Each point is reached from the start by the listed moves, each made 0, 1 or 2 times, or once backwards (-1), plus a little noise. Say if it took an odd or an even number of moves. Then give how often each move was made.
In the rows, zero is written as 128.

Moves:
(1): [110 149 144]
(2): [131 103 132]
(3): [137 131 137]
Start: [136 112 135]
Points:
[143  61 144] => even (0, 2, 0)
[116  80 151] => even (1, 2, -1)
[179  48 145] => odd (-1, 2, 2)

Moves:
(1): [151 145 148 103 126 146 120 143 125]
(2): [124 125 114 150 140 118 112 133 117]
(3): [118  94 109 150 116 124 120 135 109]
(4): [134 114 132 148 116 130 125 106 123]
(5): [139 103 134 120 113 114 135 142 121]
(6): [105 102 115 138 137  98 109 111 100]
Start: [130 145  99 126 129 123 133 125 139]
Points:
[100  86  45 217 116 118  93 105  91] => odd (0, 1, 2, 1, -1, 0)
[138  28  93 179  52 115 130 105  91] => even (0, -1, 2, 2, 1, 0)
[111  20  68 125  83  68 130 166  75] => odd (0, -1, 2, -1, 2, 1)

Moves:
(1): [143 153 101 107 105 129 154 135 135 140 129]
(2): [128 129 100 137 128 126 133 132 121 128 126]
(3): [111 107 150 121 152 118 125 107 112 157 119]
(4): [142 130 125 131 159 111 120 113 118 109 109]
(5): [115 130 129 114 109 121 131 135 125 117 150]
(6): [138 124 114 140 121 140 114 101 127 106 126]
(7): [121 130 135 137 156 123 116 125 122 156 127]
(8): [135 131 112 111 110 106 134 154 149 169 131]
Start: [134 131 138 131 141 121 130 130 134 123 107]
Points:
[145 182  56  69   7 109 203 241 182 150 162] => even (1, 1, -1, -1, 1, -1, -1, 1)
[121 108 118 130 137 112 144 147 144 221  99] => odd (0, 1, 1, -1, -1, 0, 0, 1)
[141 118 116 234 159 190  69  73 119  51 104] => odd (-1, 1, -1, -1, -1, 2, 1, -1)

Moves:
(1): [112 123 121 137 121 139 123 126 133 137 136]
(2): [ 78 147 122 149 137 107 130 158 122 107 109]
(3): [150 111 143 113 137 109 108 112 104 136 140]
(4): [ 93 157 153 171 103 135 138 136 123 126  98]
(5): [127 116 129 100 132 136 134 157 129 121 151]
(6): [144 129 104 155 134 128 112 155 127 128 131]
(7): [148 120 130 100 163 144 118 113 131 132 153]
(8): [132 126 137 126 133 110 113 143 143 140 135]
(9): [136 135 120 105 141 128 119 135 130 146 129]
(10): [136 152 127 131 107 141 149 109 139 124 144]
(11): [132 150 116 132 116 135 114 126 130  99 108]
Start: [117 113 113  96 137 118 117 144 143 110 105]
Points:
[ 37 222  81 197  60 204 116 218 153  51  18] => even (1, 0, -1, 2, 1, 1, 0, -1, 1, 0, 2)
[120 154 123 101 120  65  36 147 142  77 108] => odd (1, 1, 2, 0, 0, 0, 0, 2, 0, 1, 2)
[ 20 228 139  96  75  86 148 152  91  64  68] => even (0, 2, 2, 1, 1, -1, -1, -1, 2, 2, 1)

Moves:
(1): [135 134 129 117 107 124 122 137 141 126 118 119 126 113]
(2): [132 139 141 117 140 124 138 122 125 129 118 125 132 119]
(3): [131 118 129 138 127 106 127 116 124 117 137 143 110 149]
(4): [133 126 124 129 127 127 120 122 121 123 143 120 129 128]
(5): [117 131 126 122 131 132 130 115 117 138 136 143 106 136]
(6): [120 115 114 148 150 126 110 134 146 138 123 120 133 132]
(7): [129 137 120 131 136 118 129 145 150 140 141 123 111 135]
(8): [126 142 123 122 118 109 129 133 116 134 125 131 128 130]
(9): [128 120 137 116 123 142 128 101 123 133 148 143 132 110]
(10): [122 130 115 121 128 132 125 109 127 130 136 109 130 139]
(11): [108 119 123 124 130 117 124 116 124 147 129 121 121 124]
(12): [118 140 104 108 115 134 132 145 114 123 131 135 131 126]
(13): [135 107 129 119 112 124 120 119 110 120 110 115 144 148]
(14): [135 124 116 121 115 134 135 120 139 130 121 115 117 127]
Start: [126 125 111 134 128 135 124 126 123 126 137 139 139 130]
Points:
[ 76 173  37  24  71 144 149  69  76 184 244 165  55 122] => even (0, 0, 0, 1, 2, -1, 2, 1, 2, 1, 1, 2, 0, 1)
[140  99 124 152 150  47  84 165 111 117  44 116 175 175] => even (1, 2, 1, 0, 0, 2, 0, 1, -1, -1, 0, 0, 2, -1)
[ 99 144  52 130 149 130 114  64 118 163 195 115 129 133] => even (-1, 0, 0, 1, 0, 1, 0, 2, 1, 2, 0, 0, -1, 1)
[ 77  84  38 108  98 108  83 165  79 130 137  97 150 191] => even (0, -1, 0, 1, 0, 0, 1, -1, -1, 0, 2, 2, 2, -1)
[105 162  38  74  71 142 102  69 109 179 209  98  90 130] => even (1, -1, -1, 2, 2, 0, 1, 2, 1, 2, 0, 0, 0, 1)
[110  89   7  96  19  66  87 148 101 133  79 161  75 200] => odd (2, -1, 2, -1, 2, 2, 0, 2, 0, -1, 0, 2, 2, 2)

Moves:
(1): [120 136 127 140 147 126 142 124 123 120 133 130 128 142 125 139 129 123
 128]
(2): [131 125 132 121 115 122 123 129 123 126 124 132 120 137 125 125 132 131
 125]
(3): [127 132 126 128 133 134 133 136 136 131 127 120 116 120 126 135 124 125
 126]
(4): [129 130 126 128 131 135 119 128 116 124 123 133 122 118 128 129 128 131
 127]
(5): [119 121 120 117 118 123 126 120 126 129 118 117 134 131 129 122 126 124
 121]
(6): [129 135 139 115 124 114 120 128 129 126 128 115 131 115 123 150 139 143
 134]
(7): [128 123 127 142 126 150 123 120 129 133 135 128 121 138 144 134 118 121
 127]
(8): [119 130 129 121 130 141 138 129 136 114 126 123 132 135 108 130 129 139
 117]
(9): [123 137 116 130 126 125 144 126 119 135 127 127 137 128 113 139 136 130
 133]
(10): [121 123 128 132 133 124 127 122 129 125 131 134 129 122 123 129 123 129
 131]
(11): [113 126 131 120 134 138 139 127 134 130 107 120 139 136 132 132 132 140
 130]
(12): [138 137 126 125 115 133 126 137 144 141 130 163 128 138 129 113 138 134
 116]
(13): [135 123 134 125 119 130 142 129 118 128 135 125 129 119 135 136 130 130
 125]
(14): [117 115 121 145 136 127 129 146 129 126 143 137 122 128 126 148 131 126
 130]
(15): [122 119 130 128 132 130 126 132 126 139 135 125 125 133 125 123 134 126
 117]
(16): [130 129 133 133 131 117 135 121 128 129 133 130 122 117 128 138 141 145
 129]
(17): [123 126 133 150 136 126 132 134 133 138 131 134 137 141 131 126 118 132
 130]
(18): [146 118 117 123 125 124 126 119 132 137 118 141 132 132 115 128 137 123
 123]
Start: [123 139 139 130 128 130 121 130 127 133 126 120 131 123 139 124 129 127
 129]
Points:
[ 91 157  91 181 185 156 203 121 115 113 132  91 124 139  86 229 126 108
 144] => even (2, 0, 2, 0, 0, 0, 1, 1, 2, 0, 0, -1, 0, 1, -1, 0, 0, 1)
[149  69 121  96  52 144  87  81 157 157 141 177 113 165  85  89 170 136
  52] => even (-1, 2, -1, -1, 1, 0, 2, 2, 0, 2, -1, 1, 0, 0, 2, 1, -1, 2)
[120 179 122 181 126 168 208 128 102 164 175 189 126 116 163 152 162 159
 114] => even (1, -1, 0, 1, 0, -1, 1, 0, 2, 0, 0, 2, 2, 0, 0, 2, 0, -1)
[142 134 103 177 137  61 177  80  63 175 141 143 188 122 116 193 164 129
 135] => odd (2, -1, -1, 1, 2, 1, 0, -1, 2, 0, -1, 0, 2, 0, 0, 1, 2, 2)
[ 47  70 176 214 194 175 140 171  81 136 170 104 134 146 212 186 101 121
 145] => even (1, 0, -1, 1, -1, 0, 1, -1, -1, 1, 2, -1, 2, 2, 2, -1, 1, -1)
[ 51 102 119 167 173 173 168 187 162 168 126 153 150 142 110 106 103 127
  83] => odd (0, -1, 2, 1, 1, -1, -1, 1, 0, 2, 1, 1, 1, 1, 2, -1, 2, 0)
[143 190 111 144 118 134 149 135 145 169 112 223 169 104 105  76 131 151
 140] => odd (-1, -1, 0, 1, -1, -1, -1, 0, 2, 2, 0, 2, 0, -1, -1, 0, 1, 0)
[149 162 112 177 179 147  96  92  86 135 150 108  80  67 140 210 136 106
 159] => odd (1, -1, 1, 2, -1, 1, 2, -1, 1, 0, -1, -1, -1, 0, 0, 1, -1, 1)
[141 167 140 180 141 196 189 150 166 164 133 199 130 131 101 249 174 208
 107] => odd (1, 0, 2, 2, -1, 2, 2, 2, 1, 0, 1, 2, 2, 1, -1, 1, 2, 2)
